Each row is a point. Each copy is the shape, with its points in the same order, turned, moved and blurred by noise. Is it also mirrored, or only turned?

Shape:
[[-3.0,1.0],
[-6.8,2.4],
[0.3,3.8],
[1.6,4.2],
[0.0,-3.9],
[1.8,-5.1],
[0.0,0.0],
[2.3,0.9]]
Copy 1:
[[-1.5,-3.1],
[-2.1,-7.6],
[-4.9,-0.8],
[-5.5,0.8],
[2.8,0.5],
[3.5,2.8],
[-1.6,-0.1],
[-2.8,1.7]]
Copy 1 is: only turned
Copy 2:
[[0.4,3.0],
[0.6,6.5],
[-4.2,1.2],
[-4.8,-0.5],
[2.7,-2.9],
[3.5,-4.2],
[-0.3,-0.7],
[-3.4,-2.0]]
Copy 2 is: mirrored
Copy 3:
[[-0.3,-1.6],
[2.6,-4.4],
[-0.2,2.6],
[1.2,3.7],
[-6.1,-0.8],
[-7.8,0.8],
[-2.6,0.4],
[-2.6,3.4]]
Copy 3 is: mirrored

Shape:
[[-1.4,1.5,5.1],
[1.1,-4.1,-3.3],
[8.1,0.2,-2.2],
[-1.7,-3.3,-0.9],
[-0.9,0.5,-2.1],
[-1.0,4.4,2.8],
[-0.3,-1.4,-0.4],
[1.6,-0.9,5.8]]
Copy 1:
[[-0.2,3.7,2.1],
[0.9,-4.2,-3.5],
[-2.9,-7.9,2.6],
[2.1,-1.4,-3.1],
[-1.9,-0.6,-2.9],
[-3.4,3.8,2.5],
[-0.4,-0.5,-1.9],
[2.5,1.6,4.9]]
Copy 1 is: mirrored
Copy 2:
[[-3.2,2.1,2.2],
[6.3,2.9,-2.0],
[2.7,9.0,-5.6],
[4.2,0.9,0.3],
[2.1,0.7,-3.1],
[-4.0,1.1,-1.3],
[2.3,1.7,-0.7],
[-1.6,5.0,3.4]]
Copy 2 is: only turned

Shape:
[[-2.7,4.7,0.5,2.0],
[8.0,3.4,-4.6,-2.4],
[2.0,2.9,-0.6,0.6],
[-3.2,1.4,-0.2,-2.9],
[-2.6,-0.7,3.7,-5.7],
[2.8,-2.3,-5.4,0.0],
[1.4,-1.6,-1.8,1.3],
[-4.2,-2.4,-2.9,0.3],
[-2.4,3.2,2.0,-3.1]]
Copy 1:
[[2.4,-5.8,-2.8,3.2],
[-5.5,-5.7,-0.7,-6.7],
[-0.9,-4.2,-2.6,0.1],
[3.7,-2.6,1.5,0.7],
[2.5,1.2,3.9,3.1],
[0.9,-1.8,-3.0,-6.8],
[0.9,-1.4,-4.0,-2.7],
[6.7,-1.5,-2.1,-1.7],
[2.2,-3.2,1.7,3.6]]
Copy 1 is: only turned
Copy 2:
[[1.1,-0.8,-2.5,-5.6],
[-6.1,2.0,-4.5,3.8],
[-1.2,-1.2,-2.7,-0.3],
[4.9,1.3,-2.5,-0.8],
[7.9,-1.7,-2.7,2.3],
[-2.2,4.4,1.6,2.7],
[-0.8,1.2,1.8,0.7],
[3.3,4.0,2.0,-1.7],
[4.4,-1.4,-4.3,-1.1]]
Copy 2 is: mirrored
Copy 3:
[[-4.4,-0.4,-1.0,4.6],
[-1.1,3.0,-8.4,-4.4],
[-1.6,1.2,-3.0,1.2],
[-1.4,-4.3,-1.3,2.5],
[3.2,-6.3,-3.1,3.4],
[1.0,2.0,-0.5,-4.2],
[0.7,2.5,0.3,-0.1],
[0.3,-2.3,4.0,-0.2],
[-1.3,-5.1,-2.9,3.7]]
Copy 3 is: mirrored
Copy 4:
[[3.1,4.5,0.8,-0.4],
[-3.1,-0.2,6.5,-8.9],
[-0.5,1.6,3.5,-2.6],
[3.1,-1.6,-0.6,-1.5],
[4.2,-5.4,1.6,1.4],
[-4.9,-0.9,-0.1,-5.0],
[-3.2,0.4,1.0,-1.6],
[-0.7,-0.4,-4.4,-0.7],
[5.0,-1.0,2.0,-0.6]]
Copy 4 is: mirrored
